Each row is a point. The last column is the point's height on a tilted bowl or saddle (a function of degree 2), plus a little noise. Along how many of its main directions does it bend up, bend down or stay straight?
In the rows, zero is written as 128.

Points (11 x 3)
[[165  64 211]
 [212 125 203]
 [168 135 152]
 [111 249 189]
 [169 110 165]
 [ 57 125 154]
 [123 137 129]
 [141 141 131]
 [123 133 127]
 [160  91 175]
 [130 135 130]]
Directions: 2 up, 0 down, 0 straight

Points (18 x 4)
[[ 92  95 111 122]
 [125 202 135 235]
 [132  79 129 112]
 [208 100  58 172]
 [105 103 174 103]
 [107  39 126 149]
 [ 42 163 188 192]
 [139 136 134 125]
 [ 57 161 109 199]
 [ 74 160 182 155]
 [154 102 165  94]
 [126  73 152 109]
 [ 41  75 165 157]
 [198  94 183  98]
 [150 121 121 120]
 [ 90 145 177 128]
 [136 113 173  95]
 [179 150  50 203]]
Directions: 2 up, 0 down, 1 straight

Points (25 x 5)
[[103 144 143 165  99]
 [117  61  84 143 182]
 [ 74 121 133 141 111]
 [156 135 165 128 122]
 [198 168 147 123 189]
 [119 143 124 148 113]
 [ 82 166  91 119 113]
 [ 92 174 164 152  71]
 [166 154  95 131 168]
 [147 147 119 182 144]
 [168  99 147 144 138]
 [121 120  88 159 155]
 [144 118 166 106 117]
 [144 122 134 164 128]
 [106 100 136   7 118]
 [107 148  93  78 111]
 [121 167 143 130  95]
 [135 100 164 125 115]
 [102 145 142 115  90]
 [155 107 123 201 154]
 [167  61 162 121 146]
 [127  98 130 139 125]
 [212 200 165  48 249]
 [140  73 114  98 141]
 [133  49 164  99 149]]
Directions: 2 up, 0 down, 2 straight

Points (43 x 7)
[[188 160 151 130 109  78 155]
 [140 151 107 154  53 174 151]
 [ 72 225 200 130 118  71 204]
 [165 169  83  65 130 153 152]
 [152 127  95 157  73 153 144]
 [144  61  25 208  60 106 209]
 [111 115 121 111 129 127 126]
 [122 127 100 145  95  99 136]
 [163 144 130  77  73 151 136]
 [205 127 109 223  98 121 191]
 [148 216 104  83 162 131 172]
 [101  96 155 184 127  61 172]
 [146 123 153 117 121  96 133]
 [ 92 187 192 189 212 143 226]
 [136  77  84  82 159 102 142]
 [152  87  96 125 184 186 156]
 [127  76 129  58 120  66 148]
 [192  73 215 128 180  79 185]
 [125 121 188 212 201 157 207]
 [146  93 154 111  36 161 148]
 [ 71  77 188  50 106 189 170]
 [190 136  57 176 115  87 179]
 [ 45 213 140 176 133 145 198]
 [172 201 147   9 139 102 191]
 [100 103 153 118 196 173 160]
 [127  93 143  82 144  57 151]
 [150 139 183 143 139 161 149]
 [156 120  89 161  40 179 164]
 [190 139 101 125  72 133 146]
 [168 147 161  87  69 105 141]
 [121 166 123 149  86 140 140]
 [137 205 172 158 190  62 209]
 [106 178 138 125 158 149 152]
 [172 108 185  35 170  89 173]
 [ 98  92 145 169 171  96 163]
 [ 85 179 146 116  56 126 147]
 [238 193 183 163 160 113 205]
 [199 174 143 121  89 142 152]
 [ 91  92  92 113 145 132 134]
 [100  98  78 153 175  84 162]
 [204 132 120 129  56 135 154]
 [ 90 133 206  70 108 199 170]
 [104 153 134 139 195 144 164]]
Directions: 6 up, 0 down, 0 straight

Points (70 x 9)
[[156  83 120 119  31 113 129 102  86]
 [147  53 124 160 172 151 249 171  48]
 [146  88 159  79 119  65 118  80 103]
 [120 168 148 178 104 135  93  90 115]
 [130  78 126 130 149 136 155 190  92]
 [169  50 139 114 137  87  86 141 106]
 [136 176 121 117 129 129 102 106 107]
 [102 143  89  88  91  71 102 190 101]
 [199 139 130  94 118  86 142 168 115]
 [124  90  99 138  94 130 157 142 108]
 [186 172  59 102 185  73  95 109  85]
 [ 95  35 111 110 160 161 154 141  50]
 [108 159 105 218 120 123  79 187  98]
 [107  60 128 133 150 115  90  41  52]
 [119 189 117 102 154 113 137 154  94]
 [177 159  86 143 123  46 113 140 119]
 [127 150 175 139 150 111 142 138 104]
 [110 116 108 183 173 165 171  97 123]
 [142 141  90 143 116 110 124 166 121]
 [105 126 154 169  63 134 161 162  97]
 [117  90 202 147 128 129 104 113 103]
 [114 165 127 157  93  81 150 164 105]
 [ 78 112 165 139 167 133 150 171  77]
 [109 129 139 112 112 167 153 114  99]
 [181  47 127  59  64 155 136 222  84]
 [180 175 129  31 100 114 112 126 101]
 [167 108 130  52 126  47 129 136 128]
 [146 193 121  92 115 161 114  53  60]
 [ 85 125 104 142 152 126  67  98  84]
 [126 137 118 169 144 109  88 135 118]
 [173 136  88 172 125  91 158 111 129]
 [138 113 182 218 115 123 102 176  94]
 [144 147  88  72 113 114 233 152  61]
 [157 100 152  66 155 203 169 123  59]
 [142  79 137 147 177 164 119  93  91]
 [168 111 159  70 150 104 135 136 114]
 [125 145 154 148 131 196 137 129 117]
 [163  83 115  92 111 129 148  95  93]
 [129  94 203  91 109 164 226 113  29]
 [121  93 176 172 111 101  87 133 104]
 [106 127  83 139  52  58 181 127  80]
 [144 150 127  81 113 117 178  58  56]
 [163 171 107 109 123 173  95 122 101]
 [ 87  36 147 144 110 137 126 158  76]
 [110  88  73 166 105 141 120 224  75]
 [172 146 120 174 101 120  74  26  91]
 [128 110 140 146 119 105  95 106 117]
 [179 172 132 105 161 150  95  94  96]
 [128  69 173 146 129  93 141 100  87]
 [ 98 151 102 123 153 156 194 161  93]
 [125 163 123 147  75 113 124 123 110]
 [ 95 118 116  50 140 176 122 156  74]
 [ 54 152 155  93 167 122 108 174  55]
 [189 147 106 154 139 115 172  91 113]
 [ 56 127  81  91 102 122 120  87  52]
 [148 137 120 157 150 123  68  92 113]
 [132 150 109 155 129 138  77  72 109]
 [ 91  73 114 179 141 145 143  78  93]
 [124 132 171 130 117 104 142 136 108]
 [113 166  96  94 177 146  93 105  72]
 [157 163 175 128 214  98 112 162  76]
 [ 81  49  78 181 145 138  52 156  36]
 [113 104 159 192 143 112 145 123 109]
 [192 143  13 117 101 105 134  96  67]
 [120 150 139 167  71 150  93  86 112]
 [101 169  88  59 104 188 113  99  44]
 [157  75 179 148  58  63  63 115 100]
 [162  54 150  95  68 122 108 182 118]
 [157 200  85 153 104 144 101 127 106]
 [112 155  98  75 149 185 107 106  65]]
Directions: 1 up, 6 down, 1 straight
